Every row gives one point. The last column is the point's height on a tilted bowl or saddle (a function of degree 2), plus a little noise. Count its main directions that bend up, bend down and stay straight.
(in the rows, 128 means zero)

Points (10 x 3):
[[143 128 105]
 [110  68 175]
 [ 82 102 163]
 [171 132 120]
 [ 94 146 145]
 [ 93 142 144]
 [ 82  68 214]
 [172 153 138]
 [ 99 113 132]
 [186 145 144]]
Directions: 2 up, 0 down, 0 straight

Points (16 x 4):
[[143  79 145 161]
 [182 133 133 126]
 [134 174 134 108]
 [117  68 135 175]
 [177 113 143 137]
 [142 117 125 126]
 [102 135 110 130]
 [ 76 143  65 169]
 [ 85 127 108 143]
 [142 191 113 121]
 [120 181 108 120]
 [189 143 118 118]
 [134 103 154 149]
 [200 123  70  53]
 [178 135  82  88]
 [182  84  77  50]]
Directions: 2 up, 1 down, 0 straight

Points, 42 rows:
[[115 147 141  99 114 130 140]
 [134  91 120 138  94 135 151]
 [ 70 145 188 174 106  78 202]
 [179 152 127  74 116  66 168]
 [ 96  93 146 114  91 217 190]
 [121 187 166  49 127 106 188]
 [158 154 198 126 105 117 158]
 [179 151  84 165 145 120 150]
 [151 105 127 140 144 123 128]
 [134 140 125  93 135 139 127]
 [145 107  69 124 137 171 147]
 [133  71 143  80 136  91 138]
 [107 153  61 119  89 165 147]
 [ 65 122 111 139  48  79 216]
 [187 156 107  25 161 164 174]
 [110 132 133 170 145 129 128]
 [159 131 159 102 152 109 130]
 [102  27 116  96 142 183 181]
 [113 123 106 136 108 150 132]
 [112 125 121 151 124 165 127]
 [103 101  82 140 107 131 147]
 [176 123  85 112 127 130 152]
 [ 58 110 145  79 202  94 179]
 [149  94 112  89 148 143 131]
 [176 173 119  92 139 179 153]
 [162 131  97  57  96 199 185]
 [ 84 131 152 128 158 123 146]
 [133 109 126 116 203  95 139]
 [135 163 121  43 166  97 152]
 [123  77 111  73  93  99 160]
 [156 137 136 197 122  93 129]
 [175  88 126 106 103 152 162]
 [129 115 136 117  50  61 194]
 [171 125 133  75  86 150 174]
 [130 110 174 135 147 181 155]
 [126 140 130 143 134 152 122]
 [144 129 171  52 171 136 147]
 [150 121 151 144 144 152 131]
 [215 118 153 115 119 160 173]
 [ 73 138 129 180 183 126 156]
 [139 173  76 129 133 183 129]
 [125 166 171 138 205 144 153]]
Directions: 4 up, 0 down, 2 straight

Points, 76 rows:
[[186 115 177 142 122 138 156 123 163]
 [141 122 110  29 181  92  57 132 148]
 [149 162 149 125 133 128 140 111 127]
 [112 127 113 180 132 150 113 101 102]
 [112 160  56 160 150 103  60 213 175]
 [162  47 124 104 118 202 180  65 218]
 [ 94 147 130 167  92  39  79 126  61]
 [108  43  87  80  88  59 102 122  96]
 [100 148 131 121 104 113 104 151 113]
 [ 98 117 159 205 180 149 161  89  45]
 [171 162 181 109 126 188 128  59 190]
 [108 125 216 132  87 137 199 121  95]
 [132 147 147  96 158 112 163 128 127]
 [124 168 109  92 122  96 189 129 104]
 [113 111 118  83 146 216 117 101 124]
 [123 131 102  93 139  77  58 104 110]
 [182 120 144  36 124 180 148 159 179]
 [175 113 209 111 127  53  96 155 107]
 [131 108 105 111 151 117  92 161 136]
 [168 168 123 121 173 172 125  61 127]
 [106 201 102 187  82 119  73  53  70]
 [154 144 129  82 135 126 105 133 147]
 [167 160 116 107  32 122 152  80 104]
 [181 165 120 122 142 130  93 125 133]
 [158 126  70 126 185 185  92 173 103]
 [120 135  84  74 106  91 136 122 110]
 [161  86 114 106 135 136 157 111 153]
 [119 131 140 157 131 108 147  72  95]
 [105 110 149  60 107 131 160 180  99]
 [ 69 148 141 150 130  67 142 142 109]
 [130 134 133 124  98 167 164 126 123]
 [166 185  94 176  84 128 157 187 112]
 [116 198 108 145 107 111  93 109 100]
 [136  79  75 106 121 111 108 156 124]
 [160 103 108 154 183 118 164 159  99]
 [127  84 154 103 138 145 175 136 131]
 [110 132  76 158  84 181 129 186  94]
 [104 118 123 108 164 130 117 162 122]
 [154 108  87  94 155 113 155 100 132]
 [165 142 136 111 147 169 222 127 123]
 [129 148 124 205  69  87  95 150 102]
 [102 158 194 160 194 114 101  93  35]
 [186 136  87 133 128 139  98 112 144]
 [108 173 111 106  79 107 207 102  81]
 [106  96 174 126 141 110 185  61 103]
 [ 81 131 182 106 140 100 139 191 110]
 [123 111 183 145 118 123 101 179 118]
 [ 95 161 158 164 152 154 139 140 108]
 [150 150 170 129 140 102 153 134 121]
 [159 156 131  77  29 133 105 118 105]
 [112 102 162 130 159  86 187 129  96]
 [163 163  87 188 161  91  27  61  26]
 [157 141 140 134 152 177  75 162 136]
 [139 141 152 139 114  72 171 166 102]
 [ 70 121 163 156  98  33 139 140  53]
 [118 179 111 112 219 122  94  95  64]
 [119 145 203 129 116 133 147  70 114]
 [ 82 125  80 116 113 153 102 130 106]
 [102 124 151 143  71  80 109 169  89]
 [ 89 124 187 121 161 164 172 152  97]
 [127 130 155 131  85 151 141  63 144]
 [175  90 135  88 223 166  69  97 169]
 [176 102 103 117 100  98  63 108 159]
 [109 132 104 130 107  66  82 169 117]
 [117  85 159 140  90 132 143 106 116]
 [145 115  91 104 139 180 108 102 152]
 [158 180 101 124 158 114 160 140 114]
 [124  96 119 162 160 149 160 128  94]
 [192  85 174 123 134 104 162 138 156]
 [166 143 157 145 161 130 154  83 126]
 [143 133 210 121 116 120  90 137 121]
 [134 122 111 141 194 155 119 116 100]
 [144 121 145 125 137 159 109 108 150]
 [142 103 128 108 155 134 137 144 139]
 [ 80 142 141 106 117  84 110 117  90]
 [121 148  94 174 155 109 136 174 137]]
Directions: 1 up, 4 down, 3 straight

Points, 72 rows:
[[133  96 178 114 154 137  76 165 148]
 [210 145 186 141 202 131  50 123 202]
 [147  79 109 182 162 154 129 105 159]
 [152  91 133  91  98 171 134  73 148]
 [104 115 110 151 128 153 112 171 141]
 [119 102  47 123 157 104 100 150 150]
 [139 142 141 122 155 182 134 146 151]
 [152  43 147 132 121 134 103 183 153]
 [ 86 156 125 140 169 195 150 202 180]
 [ 92 121  50 111 158 116 118 152 153]
 [121  99  93  93 132 126 133 105 137]
 [116 137 129 149  82  48 143 195 159]
 [154 119 131 159 134 133 209 121 170]
 [153 139 117 165 144 117 139 132 141]
 [147 168  96  87 113 167  88 202 176]
 [ 45 152  90 112 160 151 149 169 172]
 [140  77 100 148 173 162 108 172 157]
 [162 149 150 133 109 182 164 143 168]
 [124 173  47 153 104 125  91 187 166]
 [118 139 126 143 199 134 139 191 151]
 [141 148 189 105  81 139 171  48 175]
 [138 175 134 156 152 199 157 145 172]
 [ 60 109 119 130  86 111  79  75 139]
 [135 149 159 124  93 182 103 115 155]
 [ 82  79 150 169 148  95  78 125 138]
 [141  71 120 102 113  67 121 130 133]
 [181 119 190 147  78 160  79 101 179]
 [131 136  60 136 106 132 160 180 166]
 [169  97 157 131 143 159 151 129 153]
 [111 119 243 158 167  57  87 105 192]
 [165 145 140 152 137 145  97  94 153]
 [ 85 119 170 103  44  84 154 106 148]
 [195  98 167 181 124 149  83 207 201]
 [ 82 137  86  39 115  77 138 108 168]
 [153 128 216  94 123 173 136 133 167]
 [154  91 142 184 104 113 161 137 154]
 [ 85 127  88  88  72 180 106 143 164]
 [112 111 105 136 156 101 167 113 143]
 [100 166 155 168 183 109 122 129 145]
 [ 78 101 188 145 114 162 107 146 144]
 [107 122 126 142 139 127 128 148 131]
 [131 127 137 187 129 118 149 148 146]
 [ 80  83 148 167 156 134 170 102 154]
 [115 148 123  78  78 136  94  99 148]
 [ 65 192 131 109 111 152 115 121 162]
 [144 196 132  96 102 128 127 114 155]
 [ 98  94 115 181  69 134 177 105 158]
 [125 179 154 153  84 195 148 151 182]
 [142 174 192 157  95 154 141 141 172]
 [ 91  48 132 168 124  55  88 155 147]
 [106 154 174  73 121 179 129 200 180]
 [127 127  71 129 122 178 126 100 159]
 [177 124 157  86 149 201 116 128 169]
 [102 111 122  49 170 161 166 141 167]
 [147 121 144  15 124 129  87 148 160]
 [129  90 119 139 103 114 151 159 138]
 [179 169 137 105 174  98  51 119 160]
 [137 135 147 124 131 148 156 149 144]
 [ 79  90 158 111 148 132 138 182 147]
 [176 213 120 140  98 106 162  86 179]
 [120 121 119  89 125 115 152 178 146]
 [115 102 147 156 198 183 103 138 158]
 [209 137 135 129 116 166 171 127 180]
 [159 133 140  93 114 145 145  98 146]
 [124  59 117 123 159  89 104 116 135]
 [ 81 173 105  71 104 131 232 141 216]
 [170 118  25 103 112 133 125 141 181]
 [150 140 162 143 158 141 130 115 145]
 [110  84 159 178 136 130 143 157 146]
 [147 152  98 128 161  84 124  94 142]
 [169  55 135 128 123 152 126 103 147]
 [143 111 130 142  98 126 162 128 143]]
Directions: 7 up, 0 down, 1 straight
